Every row gives one point. The ring and each string are closed loops that go straight from each point to the next, and from the last back to the first. Before rounding, they use only three directions, however many columns there are. Count how often each string passes through the ring. Passing back the other way cancels.
In the rows, zero is written as 128.

Ring (9 x 4)
[[119 117  66 114]
 [140 133  75 123]
 [151 139 103 138]
 [144 130 148 153]
 [128 120 173 144]
 [109 111 179 117]
 [ 92 102 158  97]
 [ 85  95 125  95]
 [ 92  98  84 105]]
String (22 x 4)
[[131 129 137 115]
 [116 106 147 153]
 [112 103 170 157]
 [112 109 147 132]
 [124 132 157  84]
 [106 119 181  76]
 [ 75  89 182  91]
 [ 70  76 147 123]
 [ 99 100 125 122]
 [108 115 119  95]
 [115 125 111  78]
 [100 101  99 118]
 [ 86  84  64 136]
 [100  96  52 132]
 [114 108  83 133]
 [131 132 106 100]
 [120 115 111 130]
 [139 123  84 156]
 [160 136  88 173]
 [171 154 115 144]
 [162 145 137 155]
 [149 141 147 129]]
Times through: 0

Ring (7 x 11)
[[120 140 136 151 132 125 137 131 161 100 135]
 [116 136 141 147 151 132 162 148 186 116 124]
 [132 130 146 134 166 157 177 172 201 134 102]
 [167 131 147 124 142 182 146 164 171 137  95]
 [188 138 147 122 108 185 112 135 139 139 107]
 [190 148 144 130  75 170  80  99 108 131 130]
 [161 148 137 144  84 143  86  97 112 104 143]]
String (24 x 11)
[[134 146 152 141 121 138 149 118 180 157 134]
 [148 140 143 138 122 151 131 131 157 126 123]
 [115 133 128 153 149 127 140 152 160  71 125]
 [113 135 124 157 140 119 126 142 145  57 133]
 [138 137 132 146 125 140 119 136 141  85 127]
 [155 144 141 140 104 148 111 115 138 120 132]
 [176 156 149 136  64 151  85  76 118 152 148]
 [198 162 146 135  30 156  44  49  77 141 158]
 [185 147 132 138  69 159  58  96  82  87 137]
 [165 139 134 138 107 158  98 128 121  92 123]
 [156 138 139 137 120 156 119 135 143 109 120]
 [173 147 147 132  89 161 103 105 132 142 130]
 [155 137 134 139 119 154 111 137 133  91 120]
 [160 139 128 143 103 149  88 124 109  73 128]
 [165 150 128 149  67 136  56  84  80  75 152]
 [163 158 143 145  59 134  75  65 106 130 161]
 [145 152 141 148  87 130 100  89 129 122 151]
 [111 145 130 161 118 107 119 112 143  80 151]
 [ 93 131 122 162 161 108 147 157 164  47 131]
 [118 130 130 149 156 134 146 161 166  75 118]
 [137 140 144 141 130 143 143 133 169 129 125]
 [138 144 151 139 122 143 148 122 178 156 130]
 [ 97 138 147 150 162 120 187 147 215 139 128]
 [112 143 152 146 142 126 175 129 205 159 134]]
Times through: 1

Ring (9 x 14)
[[116 172 148 152 128  82 145 111  90 138 112 149 139 117]
 [138 154 167 165 101  67 139 100  83 157  92 146 130 113]
 [168 110 170 170  74  84 118 104  90 172  76 136 119 114]
 [173  90 154 162  78 109 107 115  99 167  81 131 115 115]
 [162  81 123 147 105 134 104 129 108 150 100 130 113 110]
 [127  99  82 125 157 152 115 143 113 118 134 137 118 103]
 [105 124  69 116 182 156 125 149 115 103 150 142 126 105]
 [ 88 163  82 116 186 147 138 146 114  98 156 147 142 117]
 [ 94 178 112 130 164 120 144 132 105 112 140 149 145 121]]
String (20 x 14)
[[ 92 176 110 134 172  95 152 121  92 114 137 154 137 104]
 [ 80 207 127 143 175  59 171 106  78 117 134 163 141 100]
 [117 174 145 145 124 112 137 124 104 134 117 144 147 133]
 [131 160 155 152 107 110 130 121 103 144 105 140 143 134]
 [138 169 188 179  93  23 154  80  65 168  79 153 127 104]
 [145 147 180 182  97   7 153  72  56 172  74 155 113  84]
 [140 129 140 153 115  96 128 114  93 147 102 142 124 109]
 [157 116 148 149  86 146 105 133 118 152  98 128 135 140]
 [190  83 176 173  51  98 102 107  96 183  64 128 113 119]
 [189  66 160 173  67  82 106 100  86 180  66 132  99  97]
 [156  91 129 155 112  95 119 112  90 153  96 139 106  93]
 [143 116 123 138 113 157 107 142 121 136 114 130 134 133]
 [152  77  98 132 125 166  98 145 120 134 117 128 116 114]
 [128  80  65 124 173 138 117 138 104 116 136 140 103  80]
 [108 108  64 123 192 118 134 131  95 108 144 148 108  75]
 [120 126  99 129 151 141 123 139 111 120 132 140 128 112]
 [109 132  80 112 163 193 112 164 134 103 151 133 143 135]
 [ 72 161  51 101 216 169 138 160 121  79 176 148 142 112]
 [ 64 180  66 113 221 114 159 136  97  85 168 159 136  92]
 [112 149 110 132 150 131 131 135 108 120 132 143 137 119]]
Times through: 3
String (26 x 14)
[[168  55 105 143 113 138  98 131 107 147 102 129 101  96]
 [161  78 124 155 113  92 117 110  88 155  94 138 100  85]
 [150 105 133 154 112  98 121 114  93 151  98 139 114 101]
 [156 107 145 159 100  93 120 110  92 157  91 138 115 105]
 [174 104 179 182  73  37 129  81  68 183  63 143 104  90]
 [152 126 164 170  96  53 135  92  75 165  82 146 115  97]
 [139 131 137 148 113 117 122 124 103 143 107 138 130 121]
 [146 138 156 153  93 121 118 124 108 151  98 135 138 136]
 [143 142 154 151  95 127 118 127 111 149 101 134 141 139]
 [133 135 131 144 121 122 124 127 105 138 112 139 132 121]
 [128 154 153 161 121  55 147  97  76 149  99 151 124  99]
 [133 141 142 152 117  97 131 115  95 144 105 143 130 115]
 [138 145 158 164 109  62 140  98  80 155  93 148 124 103]
 [143 139 164 171 105  40 144  88  70 162  85 150 116  93]
 [143 126 139 149 109 118 120 124 104 146 104 137 129 122]
 [156 115 148 151  89 136 108 129 113 153  97 130 132 134]
 [174  96 155 155  67 149  95 132 119 163  86 123 129 141]
 [149 113 131 141 103 155 105 139 120 142 108 129 134 136]
 [151  97 124 149 115 114 115 121  99 147 103 136 114 103]
 [145  91 110 146 133 101 122 117  91 141 108 141 105  87]
 [135 113 113 139 132 127 119 130 105 134 117 138 122 109]
 [142 102 106 131 125 168 104 147 123 130 121 129 128 126]
 [135 112 108 134 133 146 114 138 114 130 121 135 126 117]
 [130  97  89 133 156 122 122 129  99 125 125 141 110  88]
 [136  75  76 132 162 122 118 129  97 125 126 141  98  76]
 [153  76  98 132 123 168  97 146 122 134 117 127 116 116]]
Times through: 0

Ring (7 x 14)
[[152 158 135 125 126 129 133 149  87 110 115  97  79  98]
 [125 159 145 118 127 123 133 139 128 106 127 117  96 117]
 [ 86 124 149 125 131 125 133 126 194 107 139 158 148 158]
 [ 90  80 133 144 121 126 129 131 196 115 125 155 178 168]
 [124  84 126 150 132 144 131 140 147 120 119 148 154 148]
 [161 127 131 141 152 160 135 148  86 120 122 136  98 114]
 [173 150 132 133 146 153 135 152  63 117 118 114  73  96]]
String (24 x 14)
[[ 87 192 175  99 159 136 141 119 184  98 165 175  98 142]
 [ 84 122 145 124 114 110 130 129 194 105 129 137 150 154]
 [103 100 131 137 108 114 128 137 169 111 116 124 154 147]
 [107 136 150 126 148 143 136 129 164 110 143 164 126 146]
 [120 132 143 130 144 143 135 135 144 112 134 151 121 137]
 [111 127 149 131 157 153 137 129 163 113 145 175 132 150]
 [105  71 130 151 135 144 131 133 179 120 126 167 176 167]
 [119  46 112 163 110 131 125 144 158 124 102 132 184 157]
 [127  87 120 148 110 124 127 145 137 118 105 115 148 137]
 [136 127 139 136 150 153 135 139 123 116 131 150 114 130]
 [155 126 139 142 179 182 139 140 101 123 140 176 105 129]
 [147  88 123 154 143 157 132 145 115 124 117 145 137 136]
 [128  73 115 154 105 123 126 147 138 120 100 112 158 139]
 [119  43 107 164  95 118 123 147 157 123  93 114 186 153]
 [ 97  26 112 167 102 123 124 138 194 123 103 142 213 177]
 [ 76  44 126 156 114 125 127 128 224 118 121 167 214 189]
 [ 65  33 119 156  83  98 122 131 236 115 106 137 227 189]
 [110  91 126 142 105 114 127 140 161 113 109 118 156 145]
 [106 153 157 119 157 147 138 127 163 108 150 171 115 143]
 [ 91 174 169 107 162 143 140 120 182 102 162 181 109 147]
 [ 88 136 147 119 113 107 131 130 185 103 130 130 137 146]
 [102 113 132 131  97 101 127 139 166 107 111 105 143 138]
 [123 133 140 129 133 134 133 138 137 111 127 134 117 130]
 [112 192 169 104 169 151 142 125 149 103 161 172  83 130]]
Times through: 4
String (30 x 14)
[[154 117 114 140  91 107 125 158  86 113  88  63 107 100]
 [167 158 127 127 113 121 130 157  62 111 102  71  69  84]
 [165 195 146 113 145 141 137 148  64 107 127 104  45  84]
 [144 186 155 113 161 152 140 138 100 108 143 142  66 107]
 [131 136 137 129 127 129 132 142 124 111 121 120 110 122]
 [123 110 126 137 101 110 127 145 137 111 106  99 133 128]
 [108 109 127 133  89  96 125 143 156 108 104  93 142 133]
 [115 110 131 136 110 117 129 141 150 111 114 116 138 136]
 [ 84 106 138 130 102 103 128 132 196 106 121 127 161 156]
 [ 57 122 159 119 131 119 134 116 238 103 150 177 168 178]
 [ 74 145 168 116 165 148 140 115 214 106 166 204 142 171]
 [106 132 150 127 149 144 136 129 166 111 143 167 130 148]
 [114 127 144 130 144 142 135 133 155 112 136 156 128 143]
 [122 122 138 134 134 136 133 138 142 113 126 139 127 136]
 [109 134 152 128 159 153 138 128 164 112 148 178 128 150]
 [118 127 143 131 144 143 135 134 149 113 135 154 126 140]
 [105  70 120 149  96 110 125 141 171 115 104 116 174 153]
 [ 79  43 118 154  84  99 122 135 213 115 103 125 210 176]
 [ 55  77 144 137 120 118 130 119 249 110 138 178 203 193]
 [ 84 146 165 117 164 149 140 118 200 107 162 196 135 164]
 [105 151 157 120 156 146 138 127 165 108 150 171 117 145]
 [114 122 138 132 125 127 132 137 152 111 124 133 131 138]
 [105 100 127 137  95 103 126 141 164 110 107 105 151 141]
 [113 106 126 136  95 104 126 143 150 110 105  98 142 133]
 [120 150 138 120 102 102 129 143 132 104 113  90 105 115]
 [141 191 151 109 138 130 136 142  98 104 131 111  62  98]
 [148 201 160 108 169 157 142 138  92 107 149 145  52 101]
 [142 162 145 122 148 145 136 141 106 110 133 132  84 112]
 [135 114 125 138 110 120 128 147 120 114 106 102 123 121]
 [147 107 114 142  89 106 124 156  99 114  89  69 119 108]]
Times through: 4
